Each point is reached from the start by the listed moves, each made 0, 1 or 2 times, or once backwards (-1), plus a little noise. Is the number of moves made odd or even? Then give how often each move was made.

Moves:
(1): [ 0.30 -0.06  0.13  0.14]
(2): [0.08 0.39 0.09 0.08]
(3): [-0.16 -0.10  0.39  0.15]
Start: [ 0.07  0.05  0.01 -0.07]
Points:
[0.07 0.75 0.58 0.24] -> odd (0, 2, 1)
[-0.32  0.41  0.36  0.03] -> odd (-1, 1, 1)
[ 0.39  0.92 -0.22 -0.07] -> odd (0, 2, -1)

Moves:
(1): [ 0.39  0.09  0.23 -0.08 -0.15 -0.03  0.17 -0.08  0.04  0.00 -0.10]
(2): [-0.07  0.29  0.04 -0.01 -0.19  0.00 -0.16 -0.02  0.05  0.08  0.08]
(3): [-0.19 -0.10  0.39  0.05  0.04  0.00  0.08 -0.12 -0.14 -0.04 -0.03]
(4): [ 0.05 -0.03  0.00  0.37  0.01  0.12  0.08  0.01  0.05  0.11  0.10]
(5): [-0.07  0.20  0.09  0.01  0.37 -0.06  0.04 -0.08  0.01  0.08 -0.08]
(6): [ 0.06 -0.02 -0.03 -0.20  0.00  0.40 -0.03  0.01  0.03  0.25 -0.12]
(7): [-0.09  0.19 -0.01  0.00 -0.07  0.09  0.30  0.03 -0.12 -0.05  0.05]
(8): [-0.05 -0.03  0.13  0.03  0.03 -0.07 -0.03  0.35  0.12  0.08 -0.02]
(9): [-0.10 -0.01  0.05 -0.12 -0.01 -0.12  0.12 -0.12  0.40  0.01  0.03]
Start: [ 0.12  0.10 -0.22  0.07  0.10 -0.03 -0.13  0.18 -0.02 -0.16  0.11]
Points:
[-0.11  0.52 -0.55  0.51 -0.08  0.91 -0.70  1.03  0.58  0.92  0.34] -> even (-1, 2, -1, 2, 0, 2, 0, 2, 0)
[ 0.32  0.30  1.11  0.30  0.32  0.44  1.54 -0.43  0.43  0.16 -0.05] -> odd (2, -1, 2, 2, 1, 1, 2, 0, 2)
[-0.59  0.71  0.82  1.14  0.30 -0.14  0.67  0.25 -0.28 -0.15  0.46] -> even (0, 1, 2, 2, 1, -1, 2, 1, 0)

Moves:
(1): [ 0.35  0.09 -0.16  0.15  0.15  0.01 -0.16  0.02  0.06 -0.03  0.02  0.22
  0.05 -0.16  0.17  0.06 -0.08  0.07 -0.11  0.02]
(2): [-0.13  0.56  0.02 -0.06  0.04 -0.05  0.00  0.15  0.18  0.09 -0.32  0.13
  0.06 -0.02  0.07 -0.02 -0.01 -0.21  0.29  0.14]
(3): [ 0.02  0.03  0.31 -0.04  0.05 -0.17 -0.12 -0.10 -0.18 -0.08 -0.03 -0.09
 -0.02 -0.03  0.21  0.03 -0.14 -0.14  0.00  0.15]
(4): [-0.18 -0.13  0.16  0.30 -0.02 -0.07  0.06  0.09  0.08 -0.13  0.06  0.06
  0.14 -0.02  0.09  0.08 -0.01  0.21 -0.05 -0.06]
(5): [-0.20 -0.04  0.09 -0.12  0.40 -0.03  0.01 -0.07 -0.04 -0.02 -0.11  0.05
 -0.07 -0.08  0.01  0.05 -0.12  0.02  0.06 -0.06]
(6): [-0.08  0.15  0.12  0.07  0.01  0.45  0.04 -0.02 -0.02 -0.06 -0.13  0.07
 -0.12 -0.17  0.08 -0.05  0.27 -0.03 -0.07  0.24]
(7): [ 0.21  0.05  0.15 -0.02  0.00 -0.10  0.58 -0.01  0.06 -0.15 -0.23 -0.16
 -0.29 -0.05  0.17 -0.04 -0.16  0.03 -0.19 -0.09]
(8): [ 0.08 -0.12  0.01  0.06  0.00  0.00 -0.11  0.30 -0.03  0.08  0.03 -0.16
 -0.07 -0.18  0.00  0.04 -0.04 -0.08  0.05 -0.07]
(9): [-0.03 -0.08  0.04 -0.21  0.00  0.06  0.10  0.07  0.28  0.30  0.09 -0.10
 -0.01 -0.04  0.25  0.03  0.06 -0.18 -0.03  0.21]
(10): [ 0.05 -0.10  0.02 -0.13 -0.07 -0.11  0.23 -0.17 -0.31  0.37  0.17  0.16
 -0.08  0.23  0.35  0.18  0.30  0.13  0.19 -0.10]
(11): [ 0.03 -0.01 -0.01 -0.06  0.15  0.06  0.05  0.23  0.09 -0.22  0.34  0.04
  0.04  0.06  0.03 -0.07 -0.01  0.00  0.19  0.04]
(12): [ 0.04 -0.02  0.15 -0.25 -0.25 -0.04 -0.03  0.20 -0.08 -0.06 -0.05  0.50
 -0.12  0.08 -0.12 -0.06  0.07 -0.07 -0.15  0.03]
(13): [ 0.08 -0.04  0.03 -0.27  0.03 -0.01  0.15  0.10 -0.14 -0.05  0.05  0.01
  0.44 -0.28 -0.02  0.15  0.30 -0.16 -0.07  0.01]
(14): [ 0.16  0.09  0.26 -0.11  0.14  0.19 -0.11  0.05  0.13 -0.07 -0.29 -0.02
  0.13  0.49  0.08  0.32 -0.09 -0.06 -0.05 -0.19]
(15): [-0.07  0.00 -0.08 -0.04  0.05 -0.07 -0.06  0.08  0.02 -0.23 -0.02 -0.04
  0.06 -0.03  0.25 -0.30  0.01  0.03 -0.09 -0.22]
(16): [-0.13 -0.01 -0.18 -0.12 -0.10 -0.09 -0.06 -0.06  0.06 -0.20  0.11  0.01
 -0.05 -0.18  0.21  0.29  0.05 -0.06  0.14 -0.18]
(17): [ 0.03 -0.06 -0.05 -0.02  0.09 -0.11 -0.15 -0.08  0.21 -0.08 -0.10 -0.04
 -0.10  0.09 -0.17 -0.12  0.31  0.02  0.01  0.06]
(18): [ 0.03  0.07  0.19 -0.42 -0.04  0.10 -0.03  0.03 -0.01 -0.02 -0.15 -0.04
  0.08 -0.08  0.05  0.02 -0.10  0.62  0.15 -0.15]
(19): [ 0.07 -0.09 -0.12 -0.04 -0.08  0.06  0.06 -0.09  0.07 -0.01 -0.08  0.06
  0.10  0.02  0.03 -0.14 -0.09 -0.10  0.43 -0.02]
(20): [-0.07 -0.18 -0.16  0.04  0.09 -0.07  0.10  0.12 -0.16 -0.04 -0.09 -0.10
 -0.05  0.09  0.15  0.11 -0.09  0.00  0.04  0.27]
Start: [ 0.07  0.18 -0.14 -0.03 -0.26 -0.04 -0.09 -0.29 -0.31  0.13  0.42 -0.02
 -0.03  0.22  0.14 -0.03 -0.06  0.03  0.37  0.28]
Points:
[ 1.00  0.28 -0.11 -1.00 -0.32 -0.39  1.07  1.55 -1.00  0.20  0.49  0.81
  0.17  1.99  1.33  0.27  0.25 -0.87  0.08 -0.10] -> even (0, 1, -1, -1, -1, -1, 1, 1, 0, 2, 2, 2, 1, 2, 2, -1, -1, -1, -1, 2)
[-0.42 -0.07 -0.18 -0.63  0.82  0.24 -0.15  1.24 -0.56  0.25  0.88  0.69
  0.41  0.00  1.14 -0.69  0.60 -1.27  1.31  0.85] -> odd (0, 1, 0, 0, 2, 1, -1, 2, 1, 1, 2, 1, 1, 0, 2, -1, 0, -1, 1, 1)
[ 1.08 -0.86  0.93 -0.25  0.97 -0.92  0.34  0.37 -0.23 -1.71 -0.13 -1.22
  0.96 -0.97  0.47 -0.63 -0.92  1.31  0.68 -0.64] -> even (1, -1, 2, 2, 1, -1, 2, 2, -1, -1, 1, -1, 2, 0, 1, -1, 2, 2, 2, 0)
